Each point is reached from the start by the listed moves, each made once or not at all, plus a little noise. Say if it took an odd or an even number of moves. Then give how often each move was made.
(in the rows, 128 means zero)

Moves:
(1): [181 116 142]
(2): [144 186 149]
(3): [126 116 200]
Start: [117 145 108]
Points:
[116 146 108] => even (0, 0, 0)
[114 134 180] => odd (0, 0, 1)
[170 133 123] => odd (1, 0, 0)
[185 191 144] => even (1, 1, 0)

Moves:
(1): [191 123 136 116 130 143 114 113 118 124 124 142 135 135]
(2): [135 171 123 138 131 129 126 131 126 128 125 125 127 133]
(3): [124 131 185 119 125 120 129 110 142 134 138 130 127 138]
(4): [137 124 132 176 130 136 123 134 126 114 126 134 130 119]
(5): [126 133 127 127 199 103 127 143 133 131 122 144 138 139]
(6): [114 144 134 120 143 178 130 126 139 133 122 134 139 135]
(7): [125 124 134 131 128 118 172 131 129 125 126 130 134 117]
(8): [131 126 140 127 125 121 129 185 121 132 130 134 133 127]
(9): [134 134 115 134 122 125 126 137 176 131 134 131 136 131]
(10): [131 127 123 137 131 128 127 127 132 169 129 125 131 122]
(11): [132 131 127 128 130 128 128 126 128 133 178 138 133 107]
Start: [133 131 173 131 126  90 104 126 150 100 144 179 143 118]
Points:
[144 169 230 193 131  82 140 120 164 129 146 182 151 107] => odd (0, 1, 1, 1, 0, 0, 1, 0, 0, 1, 0)
[209 134 239 162 188  71  85 181 198  98 149 227 175 139] => even (1, 0, 1, 1, 1, 0, 0, 1, 1, 0, 0)
[213 131 188 173 194  68 127 200 185  94 187 236 187  97] => odd (1, 0, 0, 1, 1, 0, 1, 1, 1, 0, 1)
[209 178 162 147 200  68 130 139 196 146 185 217 180 107] => odd (1, 1, 0, 0, 1, 0, 1, 0, 1, 1, 1)
[122 152 223 132 135 119 148 118 228 152 152 189 170 121] => odd (0, 0, 1, 0, 0, 1, 1, 0, 1, 1, 0)
[211 173 174 134 122  93  87 181 180 103 145 200 162 132] => even (1, 1, 0, 0, 0, 0, 0, 1, 1, 0, 0)
[201 120 243 171 129  94 129 102 157 126 147 200 160 109] => odd (1, 0, 1, 1, 0, 0, 1, 0, 0, 1, 0)

Moves:
(1): [167 113 139 142 108 127 128 110 117 128 129 137 134 130 131 132 125 131
 137 115]
(2): [132 171 110 127 116 115 114 121 125 136 146 128 122 127 134 141 147 140
 122 117]
(3): [128 146 178 137 140 116 136 126 127 122 134 116 121 128 133 121 119 125
 117 125]
(4): [119 122 126 156 134 131 119 130 130 127 136 124 130 136 125 137 138 142
 125 121]
(5): [146 137 131 108 162 145 128 133 125 133 133 121 132 146 134 137 138 123
 127 136]
(6): [119 142 129 109 116 181 141 121 144 138 141 118 118 123 106 127 133 135
 114 117]
(7): [126 116 113 135 133 125 166 113 127 131 129 135 133 137 130 132 136 121
 128 125]
(8): [131 125 133 133 119 129 149 178 104 116 125 127 125 140 132 127 135 132
 122 131]
(9): [142 120 125 122 115 113 134 140 175 134 137 136 152 124 128 124 117 134
 133 122]
(10): [115 120 134 127 128 135 129 138 119 163 131 114 123 132 151 133 122 126
 130 138]
(11): [131 114 137 116 129 129 142 122 126 113 189 130 143 111 138 115 123 123
 120 143]
(12): [113 124 138 138 134 141 117 143 126 142 119 172 129 120 131 116 131 117
 111 119]
(13): [129 136 132 119 129 132 128 129 112 134 125 117 155 131 126 117 136 134
 118 131]
(14): [125 130 131 118 113 121 110 141 123 136 136 128 120 167 109 121 116 118
 126 122]
(15): [121 137 128 142 135 138 127 115 130 108 130 130 130 153 190 110 122 157
 117 138]
(16): [106 126 136 118 108 132 130 135 136 121 133 136 146 131 146 169 127 118
 122 116]
(17): [125 120 130 118 110 128 125 125 144 128 120 119 129 132 136 124 173 115
 127 139]
(18): [131 125 141 124 132 107 143 119 114 121 129 131 119 138 118 139 140 184
 119 150]
(19): [114 140 133 118 121 134 125 132 127 133 123 144 137 139 130 106 129 137
 180 136]
(20): [138 139 120 146 113 126 138 129 125 130 128 132 140 129 116 149 122 120
 121 172]
Start: [137 139 137 146 134 141 117 139 146 112 132 120 111 151 133 118 133 109
 133 118]
Points:
[183 154 195  99  91 126 155 134 168 154 234  99 183 208 201 148 174  82
 105 112] => even (1, 1, 1, 0, 1, 0, 1, 0, 1, 1, 1, 0, 1, 1, 0, 1, 1, 0, 0, 0)
[119 138 154 161 174 160 183 175 101 117 144 127 111 249 216 116 171 208
 159 163] => even (0, 0, 0, 1, 1, 0, 1, 1, 0, 1, 0, 0, 0, 0, 1, 0, 0, 1, 1, 0)
[132 150 213 186 131 183 147 106 121 121 157 145 117 232 147  90 147 193
  59  97] => even (1, 0, 1, 1, 0, 1, 1, 0, 0, 0, 0, 1, 1, 1, 1, 0, 0, 1, 0, 0)
[140 182 195 162 121  91 133 184 100  92 233 113  89 206 127 122 155 174
  92 131] => odd (0, 1, 1, 1, 0, 0, 0, 1, 0, 0, 1, 0, 0, 1, 0, 0, 0, 1, 0, 0)

Moves:
(1): [147 122 137 130 139 135 115 127 126 132 156 125 121 117 136 120 130 128
 133 129 136 115 139 135]
(2): [120 168 133 112 109 116 114 134 128 122 113 131 123 116 133 122 141 120
 124 137 142 124 141 139]
(3): [137 117 148 130 143 114 132 128 111 127 100 125 125 147 118 122 142 115
 120 120 127 109 124 116]
(4): [112 133 134 173 106 138 125 134 141 126 123 134 125 122 128 113 111 124
 135 130 130 122 153 106]
(5): [134 126 118 137 147 122 144 142 122 138 134 117 116 109 125 144 126 130
 142 133 129 123 124 145]
(6): [124 128 116 126 139 145 123 131 144 143 129  96 136 145 124 123  98 125
 135 110 127 118 149 129]
(7): [140 124 137 119 106 121 158 142 147 127 134 130 108 134 113 123 111 119
 113 104 118 123 133 131]
(8): [128 128 117 123 120 122 142 164 120 133 126 150 123 117 132 126 128 135
 151 121 146 129 130 114]
(9): [132 123 118 131 139 109 127 139 163 145 131 137 123 127 140 126 133 132
 126 125 121 109 132 116]
(10): [149 127  93 130 111  89 127 121 134 177 112 124 119 130 122  95 117 107
 120 119 122 140 119 141]
(11): [121 126 150 126 111 119 130 146 122 131 145 120 136 126 113 150 122 150
 112 123  99 123 116 117]
(12): [117 122 130 123 129 149 120 136 126 128 133 151 127 134 102 152 157 121
 113 126 105 143 142 142]
(13): [126 136 116 135 119 117 134 126 133 126 140 146 143 141 109 137 121 132
 128 135 147 115 126 132]
(14): [130 131 104 142 137 126 128 136 121 125 149 113 112 146 132 124 119 135
 133 132 129 116 131 132]
(15): [113 147 144 130 126 126 133 122 117 137 129 129 145 131 157 127 168 132
 150 124 152 130 119 133]
(16): [147 146 130 132 101 119 125 114 127 137 118 140 121 133 148 154 134 140
 142 133 130 147 142 136]
(17): [138 121 131 116 126 141 122 123 128 133 129 108 115 114 124 137 153 127
 143 135 132 122 126 122]
(18): [143 139 113 134 130 128 120 111 140 129 129 120 114 121 119 110 131 170
 129 118 119 134 144 139]
(19): [120 132 143 121 128 136 135 157 135 128 145 149 136 127 126 133 104 121
 179 142 107 114 109 130]
(20): [129 117 144 120 142 122 149 139 149 146 129 102 115 132 119 102 113 129
 127 161 127 143 146 124]
(21): [122 124 124 127 123 139 124 128 130 138 129 145 113 132 129 135 116 144
 119 133 143 121 114 148]
(22): [116 156 143 157 138 132 105 120 134 129 139 133 119 140 123 126 121 124
 147 115 153 162 116 120]
(23): [108 117 119 119 130  96 137 113 118 128 128 144 109 125 137 122 128 135
 131 110 131 119 155 119]
(24): [125 107 126 137 122 112 103 130 135 122 116 109 137 140 140 117 131 118
 128 138 144 136 120 147]
Start: [108 121 154 127 116 147 149 134 145 101 136 153 135 129 106 131 136 114
 126 109 100 134 113 161]
Points:
[104 139 207 167  87 123 191 242 189 187 193 190 102  92 151 155 115 172
 233 151 107 105 128 158] => odd (1, 0, 0, 1, 1, 0, 0, 1, 1, 0, 1, 0, 0, 0, 1, 1, 0, 0, 1, 1, 1, 0, 0, 0)
[ 90 134 177 148  55 143 164 244 192 142 117 163  71 183  86 116  81  97
 185 134 113 113 183 190] => odd (0, 1, 1, 1, 0, 1, 1, 1, 0, 0, 0, 1, 0, 1, 0, 1, 0, 0, 1, 1, 1, 0, 0, 1)
[116 156 213 131 135 108 182 174 165 122 120 125  72 146  69 100 125  81
 137 109 127 147 129 169] => even (0, 1, 1, 0, 1, 0, 1, 0, 0, 0, 0, 0, 0, 0, 0, 0, 0, 0, 0, 1, 0, 1, 0, 0)
[155 117 110 190  57 110 155 168 241 194 183 123  66 187  89  49   7 141
 186 133 112 113 173 231] => odd (1, 0, 0, 1, 0, 1, 1, 0, 0, 1, 0, 0, 1, 1, 0, 1, 0, 1, 1, 1, 1, 0, 0, 1)
[127 168 134 167  46 102 179 193 225 145 118 121  90 127  88  95  76 155
 173 122 153 144 213 195] => odd (0, 1, 0, 1, 1, 1, 1, 1, 0, 0, 0, 0, 1, 0, 0, 1, 0, 1, 0, 1, 0, 0, 0, 1)
[107  71 168 154  81  28 207 239 204 218 170 172  68 121  94  82 114 115
 208 114 135  54 122 160] => odd (1, 0, 1, 1, 1, 0, 1, 1, 1, 1, 1, 0, 1, 0, 1, 0, 1, 0, 1, 1, 1, 0, 1, 1)
[117  99  85 178  94  42 173 185 215 211 102 126  78 135 140  71  73 111
 184 113 125 141 201 153] => even (0, 0, 0, 1, 1, 1, 0, 1, 1, 1, 0, 0, 0, 0, 0, 1, 0, 0, 0, 1, 0, 0, 1, 1)
[126 154 147 126 120  58 152 177 184 210 159  96 126 179 105  67 130 112
 130 116 119  66 144 172] => odd (1, 1, 1, 0, 0, 1, 0, 0, 1, 1, 1, 0, 1, 1, 1, 0, 0, 0, 0, 1, 0, 0, 0, 0)

Moves:
(1): [147 125 119 129 121 128 122 136 141 127 106 137 136 128 124 124 130 115
 127 127 131 139 119 138 137 137 132]
(2): [130 129 129 123 139 127 138 125 127 128 123 120 136 128 129 135 117 131
 128 131 127 134 130 129 130 126 138]
(3): [133 119 135 128 133 128 129 128 120 108 119 129 127 130 131 118 138 118
 128 126 124 122 132 123 119 134 124]
(4): [109 142 133 137 100 117 134 130 136 138 125 123 149 121 119 130 116 139
 135 131 129 139 146 122 120 119 129]
(5): [147 124 130 104 115  99 125 120 129 110 137 124 144 117 133 112 138 117
 157 118 123 101 123 110 113 110 139]
(6): [124 146 116 145 123 139 128 108 131 121 131 131 151 125 110 132 126 124
 120 121 145 129 128 122 118 134 132]
(7): [125 135 127 141 151 135 125 131 126 125 123 131 121 126 118 124 130 136
 141 115 117 125 125 119 138 123 111]
(8): [124 134 128 125 142 138 127 134 129 121 146 125 130 122 123 124 131 126
 123 163 137 133 130 122 123 122 116]
(9): [137 131 120 123 120 137 113 116 127 124 133 125 129 143 127 126 116 141
 125 130 126 130 140 129 126 122 146]
(10): [142 125 132 122 114 125 131 131 124 120 130 138 131 128 140 123 122 127
 131 114 127 129 128 132 116 118 124]
(11): [126 129 144 133 134 117 135 127 126 123 146 119 152 131 145 112 141 123
 139 145 137 131 127 121 136 129 131]
(12): [130 121 127 123 140 119 130 127 119 132 131 132 130 140 127 111 149 129
 120 128 126 133 122 129 130 135 123]
(13): [123 116 125 123 133 128 120 128 130 131 125 123 136 134 127 139 121 127
 123 132 133 128 127 141 137 117 120]
(14): [129 136 127 122 126 121 124 140 126 116 121 125 126 131 125 117 131 128
 128 115 124 117 123 125 131 131 136]
(15): [127 110 122 121 144 140 130 136 139 115 139 125 137 131 133 125 141 127
 130 136 126 128 131 129 126 135 123]
(16): [122 125 128 138 130 148 135 132 140 137 116 129 126 154 118 149 131 131
 144 129 132 146 128 119 141 128 116]
(17): [125 120 124 128 116 124 126 123 121 117 124 134 136 128 133 122 128 125
 131 118 132 134 129 122 128 124 142]
(18): [142 131 130 118 116 122 142 121 112 118 136 132 134 117 132 129 127 130
 138 138 143 120 154 134 127 126 136]
(19): [120 133 127 126 125 147 113 128 130 154 118 137 120 139 118 120 116 123
 133 126 125 139 121 145 120 130 131]
(20): [133 124 123 146 132 123 142 124 123 127 131 123 126 132 128 110 154 131
 140 146 130 131 111 131 129 147 113]
(21): [128 109 138 139 144 118 140 129 132 128 139 128 127 145 129 121 160 136
 148 147 129 129 140 127 117 102 132]
(22): [128 131 121 141 134 115 137 133 118 131 140 118 127 135 118 134 129 119
 122 142 124 136 137 135 130 136 130]
(23): [139 126 123 124 114 143 122 119 126 131 126 107 131 126 123 130 125 129
 128 121 134 136 139 129 124 119 142]
(24): [121 127 113 141 137 148 125 132 115 137 118 133 141 136 144 134 129 131
 108 141 121 136 121 135 136 138 127]
Start: [125 138 116 134 130 140 131 149 108 134 118 124 116 119 135 136 130 116
 133 127 142 123 135 128 147 127 112]
Points:
[189 114 134 151 170  80 184 169  83  68 144 122 162 166 134  56 249  92
 224 188 154 124 141  99 140 112  85] => even (1, 0, 1, 0, 1, 0, 1, 1, 0, 1, 1, 1, 0, 1, 0, 1, 0, 1, 0, 1, 1, 1, 0, 0)
[145 129  98 152 128 178 139 117 101 127 115 111 221 168 135  90 169 119
 146 182 173 175 190 145 118 121 166] => even (1, 1, 1, 1, 0, 1, 0, 0, 1, 0, 1, 1, 0, 0, 1, 0, 0, 1, 1, 0, 1, 0, 1, 1)
[119 148  88 147 106 165 118 130 121 120 124  91 196 163 108 141 146 136
 162 168 170 141 170  99 125  60 141] => odd (0, 0, 0, 1, 1, 1, 0, 1, 1, 0, 0, 0, 1, 1, 0, 1, 0, 0, 0, 0, 1, 0, 1, 1)
[129 107 105 166 170 164 138 143 133  99 120 100 234 165 119 100 214 103
 182 183 164 159 154  93 139  89  90] => odd (1, 0, 1, 1, 1, 1, 1, 1, 0, 0, 1, 1, 1, 0, 1, 1, 0, 0, 0, 0, 1, 0, 1, 1)
[120 167  91 140 108 137 119 132  96 150 112 116 173 162  96 123  90 123
 119 113 151 157 155 156 124 113 140] => even (0, 1, 0, 1, 0, 1, 0, 0, 1, 1, 0, 1, 1, 1, 0, 0, 0, 0, 1, 0, 0, 1, 0, 0)
